Every row gives one point. Each copy is the shape, with its points in the same order, turned, moved and blurred by noise. Is it also mirrored, or only turned?
In the rows, zero is written as 128.

Shape (8 x 3)
[[152  76 116]
 [128 100 101]
 [ 87 117  97]
 [116  93  93]
 [123 148 158]
 [136 148 117]
 [163 178 170]
 [110 141 132]]
Copy 1 (8 x 3)
[[123 158 179]
 [123 160 145]
 [104 155 103]
 [113 170 136]
 [127  87 131]
 [154 122 125]
 [168  61 144]
 [124 113 115]]
Copy 1 is: mirrored
Copy 2 (8 x 3)
[[137  99  69]
 [107 134  88]
 [ 68 123 107]
 [101 124  79]
 [129 110 158]
 [131 149 130]
 [181 134 171]
 [115 128 145]]
Copy 2 is: only turned
Copy 3 (8 x 3)
[[ 66 104 122]
 [ 75 139 121]
 [ 93 174 104]
 [ 69 146 114]
 [151 123 124]
 [120 142 152]
 [173  99 161]
 [128 144 120]]
Copy 3 is: mirrored

Shape (9 x 4)
[[123 108 116 160]
 [130  75 140 136]
 [111 122 123 126]
 [128  79 126 144]
 [202  96 141 125]
 [136 143 141 149]
 [115 135  85 158]
 [177 183  73 133]
 [117 136 102 144]]
Copy 1 (9 x 4)
[[101 145 137 132]
 [113 169 138  87]
 [116 119 140 115]
 [103 161 130  99]
 [168 193  93 112]
 [142 138 148 147]
 [ 94 118 122 158]
 [150 112  79 192]
 [110 118 131 144]]
Copy 1 is: mirrored
Copy 2 (9 x 4)
[[102 109 105 120]
 [137 107  78  93]
 [129 107 129 114]
 [119 106  83  98]
 [146 182  72 104]
 [130 124 119 150]
 [ 80 112 136 122]
 [ 92 192 163 135]
 [102 116 139 123]]
Copy 2 is: only turned
Copy 3 (9 x 4)
[[167 154 135 146]
 [201 137 114 133]
 [151 123 128 122]
 [201 148 115 134]
 [181 112  73 183]
 [146 118 139 162]
 [127 165 136 133]
 [ 74 126  89 165]
 [133 151 131 130]]
Copy 3 is: mirrored
Copy 4 (9 x 4)
[[158 108 121 103]
 [186 151 122 118]
 [143 114 143 128]
 [177 138 122 109]
 [143 211 110  99]
 [123 124 107 129]
 [139  92 134  87]
 [ 65 124 131  66]
 [130  99 134 106]]
Copy 4 is: only turned

Shape (10 x 4)
[[139 126  85 141]
 [ 80 120 145  93]
 [ 75 164 134 149]
 [128 159 168  75]
 [ 99  92 113 134]
 [152 168  90 134]
 [159  97 104 105]
 [155 110 115 143]
 [144 150 114  89]
 [126 123  96  87]]
Copy 1 (10 x 4)
[[145 127 119  86]
 [166 102 150 173]
 [143 167 144 160]
 [105  80 168 167]
 [180 115 109 132]
 [109 137 144  83]
 [143  73 116  94]
 [130 106  95 103]
 [123  93 162 113]
 [158  91 154 106]]
Copy 1 is: mirrored
Copy 2 (10 x 4)
[[129 159  84 138]
 [ 79  75 132 139]
 [118 109 135 192]
 [105 101 175 102]
 [110 104  84 136]
 [132 174 136 141]
 [126 131  96  85]
 [151 135  94 115]
 [101 142 141 103]
 [ 90 135 110 110]]
Copy 2 is: only turned
